Rows are points. Before rounding, the points of a table are all equally far from one centre. They may lie mostly on one side of it. Where is the centre, to within rounding?

Points (7 x 3):
[[-0.42  0.06  0.50]
 [-0.11 -0.30  0.25]
 [ 0.39 -0.22  0.03]
 [ 0.00 -0.23  0.58]
 [-0.12  0.82  0.50]
 [ 0.23 -0.27  0.49]
 [-0.36  0.46  0.63]]
Centre: [0.10 0.29 0.24]

Points, 15 rows:
[[-0.59  0.11  0.41  0.10 -0.17 -0.25 -0.15 -0.77 -0.37]
 [-0.34  0.07  0.41 -0.75  0.16 -0.17 -0.11 -0.70 -0.09]
 [-0.17  0.07  0.35 -0.79  0.20 -0.43  0.13 -0.46 -0.04]
 [-0.08 -0.08  0.21 -0.37  0.23  0.28 -0.25 -0.55 -0.59]
 [-0.59  0.02  0.44 -0.34  0.29 -0.37 -0.31 -0.83 -0.17]
 [-0.69  0.34  0.16  0.09  0.59 -0.30 -0.19 -0.54 -0.06]
 [-0.34 -0.03  0.49 -0.37  0.18  0.19 -0.32 -0.64  0.33]
 [-0.50  0.17 -0.04 -0.61  0.32 -0.24 -0.42 -0.61 -0.47]
 [-0.42 -0.26  0.50 -0.35  0.39 -0.22 -0.49 -0.64 -0.36]
 [-0.11  0.27  0.32 -0.27  0.69 -0.53 -0.35 -0.55 -0.23]
 [-0.38 -0.03  0.51 -0.48  0.05 -0.53  0.02 -0.45 -0.51]
 [-0.33 -0.23  0.21 -0.18  0.61 -0.16  0.14 -0.76  0.01]
 [-0.01 -0.25  0.10 -0.09 -0.23 -0.37 -0.09 -0.90 -0.42]
 [-0.40  0.45  0.29 -0.12  0.64 -0.24 -0.27 -0.04 -0.34]
 [-0.49  0.14  0.55  0.19 -0.06  0.16 -0.08 -0.56 -0.24]]
Centre: [-0.20 -0.01  0.06 -0.12  0.08 -0.23 -0.22 -0.27 -0.05]

Points:
[[-0.07  0.35  0.67  0.23 -0.12  0.38  0.44 -0.03  0.51  0.04 -0.35 -0.24
  -0.54 -0.56  0.40 -0.12  0.10  0.70]
 [-0.28  0.18  0.82  0.60 -0.37  0.41  0.40 -0.10  0.25 -0.25 -0.25  0.03
  -0.57 -0.25 -0.09 -0.29  0.54  0.24]
 [-0.26  0.02  0.88  0.28 -0.09  0.10 -0.46 -0.12  0.10 -0.18 -0.34 -0.02
   0.23 -0.04 -0.25 -0.61 -0.20 -0.11]
 [-0.43  0.29  0.56  0.12 -0.10  0.25 -0.04 -0.26  0.37 -0.10  0.14  0.44
  -0.44  0.32 -0.02 -0.74  0.16  0.63]
 [-0.09  0.47  0.70  0.38 -0.36  0.20 -0.24 -0.38 -0.03 -0.16 -0.41 -0.03
  -0.11 -0.28 -0.12 -0.70  0.16  0.38]
 [-0.27  0.50  0.81 -0.14 -0.16  0.24  0.08 -0.19  0.44  0.23 -0.41  0.45
  -0.26 -0.39 -0.21 -0.56  0.22  0.33]
 [-0.52 -0.04  0.64 -0.15 -0.23  0.43  0.44 -0.01  0.33  0.27 -0.64  0.19
  -0.16 -0.45 -0.50 -0.61 -0.07  0.09]
 [-0.15 -0.04  1.03 -0.32 -0.33  0.43  0.09 -0.20  0.38 -0.22 -0.30 -0.10
  -0.04 -0.42  0.37 -0.36  0.09  0.45]
 [-0.88  0.39  0.52  0.12 -0.62  0.40  0.56  0.19  0.53  0.04 -0.18  0.40
  -0.33 -0.47 -0.09 -0.21  0.03  0.38]
 [-0.26  0.61  0.91  0.26 -0.33  0.33  0.48 -0.31  0.02 -0.17 -0.31  0.10
  -0.33 -0.35  0.01 -0.28  0.47  0.03]
 [ 0.29  0.30  0.95  0.51  0.06  0.48  0.01  0.12  0.01 -0.10 -0.46  0.22
  -0.39 -0.19 -0.35 -0.58  0.04  0.64]
 [-0.22  0.63  0.75  0.15 -0.39  0.41  0.36 -0.01  0.63  0.13 -0.38  0.22
  -0.20 -0.66 -0.18 -0.42  0.11  0.27]
 [-0.14  0.52  0.74  0.27 -0.04  0.65 -0.28  0.23  0.29  0.01 -0.61  0.01
   0.17 -0.71 -0.26 -0.26 -0.03  0.24]
 [-0.69  0.22  0.73 -0.07 -0.08  0.32 -0.05  0.55 -0.08 -0.26 -0.11  0.44
  -0.13 -1.02 -0.04  0.13 -0.40  0.14]
 [-0.72  0.28  0.69 -0.13  0.18  0.46 -0.32  0.07  0.27 -0.22 -0.27 -0.07
  -0.31 -0.24  0.16 -0.69 -0.25  0.40]
 [-0.63  0.47  1.06  0.15 -0.46 -0.07  0.11  0.12  0.43 -0.29  0.19 -0.15
  -0.34 -0.35  0.08 -0.37  0.43  0.54]
 [-0.14  0.60  0.58 -0.08 -0.35  0.51 -0.24 -0.13  0.01  0.06 -0.32  0.43
  -0.15 -0.55 -0.41 -0.49 -0.45  0.35]
 [-0.27  0.13  0.74  0.08 -0.45  0.40 -0.21 -0.35  0.10  0.21 -0.24  0.05
  -0.25 -0.16 -0.23 -0.60  0.28  0.26]
 [ 0.18 -0.15  0.82  0.19 -0.26  0.41  0.43 -0.16  0.59  0.00 -0.43  0.53
  -0.25 -0.19 -0.14 -0.30  0.22  0.50]
 [-0.33  0.06  0.93  0.12  0.02  0.65  0.37 -0.13 -0.02 -0.29 -0.59 -0.23
  -0.47 -0.37 -0.05 -0.33  0.44  0.61]
 [-0.32  0.05  1.18 -0.47 -0.44  0.47  0.35  0.19  0.24  0.16 -0.42  0.28
   0.01 -0.11  0.00 -0.17  0.14  0.71]
 [-0.28  0.53  0.75  0.24 -0.27  0.50  0.00  0.46 -0.07  0.42 -0.21  0.08
  -0.49 -0.18  0.14 -0.32  0.32  0.26]
 [-0.57  0.45  0.89  0.19  0.00  0.37  0.04  0.00  0.22  0.03 -0.08  0.51
   0.03 -0.33  0.23 -0.36  0.45  0.10]]
Centre: [-0.16  0.18  0.28 -0.04  0.01  0.06  0.35  0.29  0.00 -0.28  0.05 -0.04
  0.07 -0.13 -0.32 -0.03 -0.04  0.45]

Points, 30 rows:
[[-0.24 -0.06 -0.46 -0.42  0.00  0.32  0.50 -0.02 -0.22  0.06  0.17  0.26
  -0.41  0.12  0.04 -0.18  0.03  0.15 -0.59  0.26 -0.42 -0.44 -0.85 -0.66]
 [-0.06 -0.17 -0.75 -0.24  0.45 -0.08  0.21  0.00  0.21 -0.08  0.73  0.57
  -0.09 -0.26 -0.17 -0.12 -0.02 -0.05 -0.54  0.50 -0.88  0.09 -0.03 -0.57]
 [ 0.06 -0.18 -0.26 -0.17  0.09 -0.09  0.20 -0.43  0.01 -0.03  0.25  0.15
  -0.51 -0.02  0.03 -0.45 -0.16  0.17 -0.51  0.37 -1.25 -0.03 -0.24 -0.20]
 [ 0.00 -0.53 -0.47 -0.07 -0.12  0.20 -0.01  0.29  0.29  0.16  0.98  0.23
  -0.33 -0.01  0.11 -0.24 -0.01 -0.09 -0.45  0.32 -0.88 -0.20 -0.09 -0.85]
 [-0.20 -0.03 -0.47 -0.15  0.16  0.36 -0.13  0.06 -0.15  0.16  0.76  0.13
  -0.45 -0.25  0.03  0.22 -0.17  0.00 -0.43  0.55 -0.89 -0.51  0.01 -0.26]
 [-0.14 -0.34 -0.61 -0.44  0.05 -0.07  0.43  0.02  0.15  0.20  0.45  0.36
  -0.02 -0.08  0.09 -0.10 -0.17 -0.04 -0.44  0.02 -1.09 -0.46  0.02 -0.47]
 [-0.37 -0.27 -0.71 -0.28  0.16  0.17  0.19 -0.02  0.07 -0.10  0.85  0.36
  -0.45 -0.04 -0.23 -0.21 -0.29 -0.07 -0.75  0.23 -0.94 -0.24 -0.48 -0.50]
 [-0.25 -0.40 -0.66 -0.32  0.12  0.42  0.62  0.10  0.27 -0.03  0.95  0.17
  -0.50 -0.06  0.12 -0.23 -0.31  0.09 -0.20  0.52 -0.58 -0.21 -0.35 -0.61]
 [-0.17 -0.25 -0.60 -0.34  0.23  0.08  0.36 -0.26 -0.05  0.00  0.85 -0.13
  -0.12  0.12 -0.03  0.32 -0.13 -0.09 -0.38  0.15 -0.90 -0.27 -0.12 -0.70]
 [-0.38 -0.33 -0.74 -0.03  0.11  0.03  0.17  0.08 -0.29  0.02  1.00  0.52
  -0.42  0.10  0.30 -0.16  0.03 -0.10 -0.40  0.28 -0.86 -0.21 -0.22 -0.37]
 [-0.26 -0.59 -0.70 -0.24  0.34  0.03  0.19 -0.01  0.21 -0.03  0.67  0.46
  -0.22 -0.17  0.21  0.04 -0.18 -0.51 -0.61  0.31 -0.51  0.10  0.09 -0.18]
 [-0.03 -0.29 -0.66 -0.35 -0.10 -0.12  0.26 -0.30  0.46  0.24  0.49 -0.15
  -0.18  0.14  0.06 -0.21 -0.63 -0.17 -0.41  0.61 -0.75 -0.23 -0.02 -0.58]
 [-0.42 -0.55 -0.60 -0.09  0.25  0.06  0.21 -0.06  0.06  0.11  0.55  0.55
  -0.52 -0.29  0.07  0.14 -0.15 -0.25 -0.41  0.40 -0.83 -0.34 -0.28 -0.28]
 [-0.33 -0.24 -0.39 -0.24  0.19  0.11  0.19  0.09 -0.19  0.00  0.64 -0.14
  -0.32 -0.30 -0.04  0.26 -0.05 -0.14 -0.56  0.41 -0.92 -0.44  0.05 -0.74]
 [-0.33 -0.25 -0.48 -0.24  0.06  0.40  0.50 -0.21 -0.05  0.45  0.80  0.41
  -0.73 -0.08 -0.09 -0.02 -0.37  0.12 -0.40  0.42 -0.45 -0.20 -0.26 -0.68]
 [-0.30 -0.28 -0.70 -0.27  0.37  0.39  0.08  0.10 -0.07 -0.13  0.46  0.53
  -0.40  0.06  0.22 -0.22 -0.20  0.16 -0.58  0.43 -0.79 -0.39  0.08 -0.35]
 [-0.45  0.08 -0.73 -0.43  0.24  0.13  0.33  0.04  0.12  0.12  0.61 -0.10
  -0.50 -0.05  0.02 -0.07  0.07  0.07 -0.73  0.24 -0.94 -0.40 -0.31 -0.67]
 [-0.34 -0.23 -0.70 -0.28  0.25  0.16  0.82  0.09 -0.17 -0.23  0.96  0.00
  -0.28 -0.08  0.03  0.03 -0.21  0.16 -0.44  0.43 -0.43 -0.31 -0.03 -0.51]
 [-0.40 -0.13 -1.01 -0.13  0.26 -0.20  0.23 -0.30 -0.09 -0.16  0.49  0.26
  -0.30 -0.10 -0.04  0.07 -0.26 -0.02 -0.59  0.26 -0.75 -0.44 -0.16 -0.53]
 [ 0.10 -0.68 -0.64 -0.32 -0.03  0.32  0.39 -0.15 -0.12  0.43  0.65  0.21
  -0.13 -0.33 -0.01 -0.14 -0.04  0.12 -0.39  0.41 -0.92 -0.16 -0.36 -0.43]
 [-0.27 -0.15 -0.40  0.03 -0.19  0.37  0.02 -0.03 -0.17  0.32  0.63  0.15
  -0.21 -0.02  0.05 -0.13 -0.04 -0.19 -0.68  0.83 -0.41 -0.52 -0.48 -0.65]
 [-0.28 -0.43 -0.22 -0.40 -0.02  0.34 -0.12 -0.25  0.01  0.10  0.86 -0.03
  -0.57 -0.03  0.10 -0.23 -0.03  0.33 -0.40  0.50 -1.04 -0.31 -0.43 -0.34]
 [-0.25 -0.09 -0.54 -0.34  0.04  0.29  0.27 -0.22 -0.06 -0.44  0.72  0.21
  -0.21 -0.01 -0.26  0.04  0.36 -0.11 -0.67  0.60 -0.94 -0.23 -0.22 -0.43]
 [-0.18 -0.37 -0.34 -0.57  0.09  0.09 -0.15 -0.31 -0.12 -0.18  0.56 -0.15
  -0.34  0.09  0.24 -0.11  0.20 -0.22 -0.48  0.26 -0.91 -0.12 -0.25 -0.72]
 [-0.11 -0.37 -0.43 -0.31  0.10  0.13  0.30 -0.02 -0.15  0.08  0.75  0.35
  -0.46 -0.12  0.09 -0.32 -0.39 -0.13 -0.45  0.44 -0.88 -0.37 -0.31 -0.51]
 [-0.11 -0.62 -0.28 -0.65  0.49  0.19  0.26 -0.06 -0.04  0.26  0.59  0.15
  -0.26 -0.12 -0.21 -0.24 -0.11 -0.15 -0.50  0.67 -0.69 -0.12 -0.20 -0.48]
 [-0.25 -0.17 -0.42  0.02  0.09  0.08  0.04 -0.08 -0.16 -0.22  0.82  0.39
  -0.14 -0.19 -0.06 -0.02 -0.53 -0.10 -0.19  0.13 -0.71 -0.44 -0.05 -0.77]
 [-0.30 -0.25 -0.52 -0.17 -0.04  0.11  0.15 -0.26  0.12 -0.04  1.03  0.26
  -0.52 -0.21  0.11 -0.58 -0.26 -0.15 -0.37  0.02 -0.46 -0.48 -0.23 -0.58]
 [-0.30 -0.27 -0.51 -0.08 -0.33  0.14  0.19 -0.16  0.03 -0.05  0.51 -0.01
  -0.73 -0.41  0.09  0.21  0.01 -0.26 -0.76  0.73 -0.57 -0.24 -0.02 -0.51]
 [-0.18 -0.03 -0.52 -0.14  0.14  0.35  0.37  0.05  0.16  0.18  0.92  0.22
  -0.52  0.16 -0.12 -0.26 -0.06  0.03 -0.77  0.36 -0.60 -0.59 -0.34 -0.17]]
Centre: [-0.44 -0.17 -0.43 -0.11 -0.20  0.02  0.07  0.11  0.08  0.08  0.33 -0.03
 -0.18  0.04 -0.26 -0.19  0.04  0.19 -0.17  0.22 -0.30  0.18 -0.12 -0.22]
